Every row gives one point. Examples show where two turns around zero, p and q, send a point. Where does a point land after both, in the order given? Backwards means that the second turn is done in reverse. Each puzzle has new turns, and all numbers are rounded.
In the rows, 128 means zero.

Turn p:
[ 89 102] => [111  85]
[154 160] => [131 169]
[125 148] => [114 143]
[143 103] => [155 116]
Turn q:
[120 156] => [134 156]
[161  87] => [138  76]
[139 135] => [141 129]
[ 92 135] => [ 99 151]
Where do these land?
q, then p backwards: [165 142] => [158 102]
p, then q: [102 128] => [102 125]
p, then q: [103 104] => [106 101]
p, then q: [143 169] => [138 170]
q, then p: [128  97] => [132  97]

Turn p:
[112 155 149] => [ 96 123 148]
[130 154  82] => [118 176 109]
[119  83 127] => [150  99 101]
[152 120 154] => [148 115 155]
Turn q:
[112 147 154] => [113 160 133]
[135  94 115] => [143  98 144]
[168 104 112] => [169 101 122]
[ 97 167 132] => [ 88 153 113]
Where do these land?
p, then q backwards: [119 103 120] => [146 134 108]
p, then q: [178 162 107] => [132 182  93]
q, then p backwards: [121 130 164] => [151 155 120]
p, then q backwards: [ 93 117 120] => [123 148  96]

Turn p:
[109 131 162 156 142  93] => [101 146 164 165 127 133]
[130 152 108 154 139 141] => [139 163 107 133 134 135]
[131 162 101 143 105 134] => [148 163 109 119 106 116]
[ 96  91 132  66 154  94] => [ 59  78 137 109 141 111]
[145 129 128 133 123  85] => [124 128 137 155 124  91]
[112 160 142 119 114 130] => [126 151 150 104 116 126]
[146 106 151 147 169 142] => [134 118 134 156 171 156]
[168 135 130  89  95 165] => [181 103 130  83 130 115]
[115  86  98 144 111 168] => [139 103  84 129 103 169]
Turn q:
[130 151 142 152 142 130] => [139 151 142 144 147 134]
[105 155 143 111 159 133] => [116 122 140 125 176 140]
[149 121 130 146 119  95] => [141 146 124 134 115  92]
[161 116  79  73  96 141] => [127 112  91  60  89 140]
[120 103 151 151 132  91] => [128 124 139 160 126  84]
[118 126 140 140 165 160] => [146 110 153 145 149 156]
[115 130 180 149 118 150] => [108 141 177 156 123 140]
[127 122  59 102  92 125] => [119 118  59 100  98 139]
Where do these land?
q, then p backwards: [174 133  92 157 153 102] => [181 157 100 143 107 150]
p, then q: [120 174 168 148 150 116] => [118 162 165 135 173 137]
p, then q: [113 119 126  84 140 168] => [119  77 130  96 133 143]
p, then q backwards: [106 101 137 125 165 116] => [ 80 135 141 115 127 137]
p, then q backwards: [160 119 148 156  89 101] => [143  85 144 174 137 125]
p, then q: [115  99 134 144 124 170] => [141 113 138 120  99 169]
p, then q backwards: [113 119 104 119 113 145] => [133 121 100 112 111 135]
p, then q backwards: [124 159 115  90  90 107] => [169 109 140 103 103  96]

Turn p:
[106 175 126 143 109 103 121 128] => [100 174 133 123 125 137 108 151]
[ 94 113 158 121 121 124 104 145] => [112 111 156 157 151 142 112 140]
[157 109 148 140 125 100 123  34] => [150 161 133 124 132 109  92  38]
[133 130  46 163 162 152 126 164] => [ 88 105  53 107 118 102 165 155]
[129 112 127 132 105 123 115 165] => [121  99 130 139 113 128 107 155]
[157 179 131  98 124 167 139 101] => [170 156 123  75 140 160 142 128]
[131 144 142 108 120 178 134 149] => [156 114 124 118 139 168 145 155]
[104 111 104 100 134 131 144 107] => [107 118 145 116 120 137 160  99]
[108  91 164 151 140  98 140 127] => [125 129 147 189 128 108 123 111]
[139 104 157 119 112 121 148 126] => [156 119 151 148 110 131 121 116]
[151 140 104 134 156 112 114 162] => [122 122 111 112 132  85 132 162]
Turn q:
[ 84 134 130 125  65 144 106 151] => [137 108 114 136  82 115  95 184]
[111 136 140 177 165 188 149 103] => [ 78  98 173 153 142 176 116 117]
[141 115 123 158 133 131 117 108] => [102 125 123 134 140 123 109 104]
[191 127 147 106 141 106 163  87] => [140 173 142 115 120 135 153  57]
[107 117 131 154 112 139 103 148] => [120 103 125 144 129 108 101 151]
[144 164  90 132  95  96 117 113] => [137 162  68 135 120 142 112 125]
[ 93 129 147 100 148 113 108 115] => [107 153 144 111 131 112 150 163]
[140 125 129 122 156 159 126 162] => [152 104 156 119 159 138 123 132]
[118 128 146 108 156  74 146 168] => [159 137 129 143 148 100 189 143]
[150 104  96  99 108 129 145 125] => [148 116 104  89 110 131 133 104]
Where do these land?
q, then p backwards: [122 134 139 157  98 117 152 163] => [138  89 150 152 127 134 152 152]
p, then q: [147  98 147 117 106 117 101 134] => [118 135 138 116 138  83 106 119]
p, then q: [119 158  73 153 154 106 126 114] => [125 143  89 125 116 154 167 172]
p, then q backwards: [163 116 152 147 136  93 165  84] => [184 125 167 125  96  95 135 127]
q, then p backwards: [170 137 150 133 127 135 132 108] => [125 126 149 127 115 111 135  85]
q, then p backwards: [134 129  77 106 104 181 117 112] => [150 142 101 117  70 157  95 121]
q, then p: [ 78 127 147 162 149 100 109 136] => [ 94 141 123 180 119 106 143 157]
q, then p backwards: [113  97 148  83 168 157 110 153] => [140 144 130  56 148 115 107 150]
q, then p: [105 157 118  95 109 145 140 147] => [156  96 117 117 109 144 126 161]

Turn p:
[132 137 135 125 129 123  48 108 147] => [102 133 129 133  78 132  70 110 148]
[102 108 116 122 105 142 138 129 129] => [106 113 103 136 145 135 146 124 129]
[130 129 134 131 107 153 152 121 115] => [134 131 120 129 142 156 151 117 115]
[103 128 129 120 197 129 144 107 169] => [119 143 169 152 123  99 154 145 186]
[130 136 133 158 105 143 141 175 131] => [165 111  97 151 128 138 133 146 105]
[157 134 108 114 145 141 151 156 106] => [156 148 132 125 174 128 118 144 120]
[158 126 140 110 106 107 112 143 147] => [139 114 115  92 112 138 102 144 135]
[ 96 131 137 123 138 127 146 116 102] => [104 128 152 139 139 127 153 129 109]
[124 137 112 136 109 108 148 107 111] => [119 143 119 108 128 114 151 115 103]
[147 114 135 141 140 109 102 118 125] => [136 118 144 117 113 113 104 106 132]
Turn q:
[145 143 119 151 113 120 173 149 119] => [145 126 124 169 122 105 102 154 121]
[ 98 107 124 137 116 139 139 152 129] => [104 133 106 141  96 123 135 133 127]
[117 123 109 152 113 134 113 127 114] => [113 132 114 120 116 128 102 117 109]
[115 130 148 113 116 103 112 120 123] => [120 134 154 102 123 129 140 143 119]
[144 133 116 115 118 131 133 151  99] => [140 115 103 125 134 128 119 157 115]
[170 113 160 113 117 112 128 125 132] => [138  88 159 120 131 135 128 150 148]
[131 122 112 115 133 150 125  52 140] => [151 111 149 122 137 141 146  61 103]
[115 123 110 114 225 114 114 103 138] => [104 145 121 121 205 108 169  84 146]
[140 143 118 150 110 134 120 150 154] => [143 142 120 128 108 124  96 128 153]
[112 133 117 111 127 131 140 134 129] => [137 138 115 131 122 120 147 131 120]
[120 138 176 138 120 140 111 147 130] => [111 145 143 129 115 167 123 152 147]
Where do these land?
q, then p: [112 112 125 119 148 143 106 141 143] => [110 148 113 130 133 125 152 138 149]
q, then p: [105  78 127 106 111 126 130 113 128] => [102 104 117 105 151 133 165 120 116]
p, then q: [141  87 131 119 124  99 121 138 147] => [121 102 128  99 119 108 156 122 149]
p, then q backwards: [120 108 153 109 119 128 135 127 161] => [144  99 153 109 125 135 116 146 137]
p, then q: [107 104 106  95 128 117 142 134 158] => [120 146 111 130 119  89 158 124 154]
q, then p backwards: [173 142 122 125 111 145 119 133 120] => [162 116 142 126 120 137 117 162 134]
p, then q: [127 179 128 154 141 118 121  93 106] => [148 149 162 132 126 148 106 156  87]
p, then q backwards: [136 128 117 160 118 147 132 145 141] => [137 138 105 118 129 155 151 135 135]
q, then p: [136 164 132 152 164 144 150 125  95] => [154 149 154 176 124 107 113 112 119]
q, then p: [125 179 140 141 116 113 124 132  82] => [140 137 150 158 135 141  84 148  93]
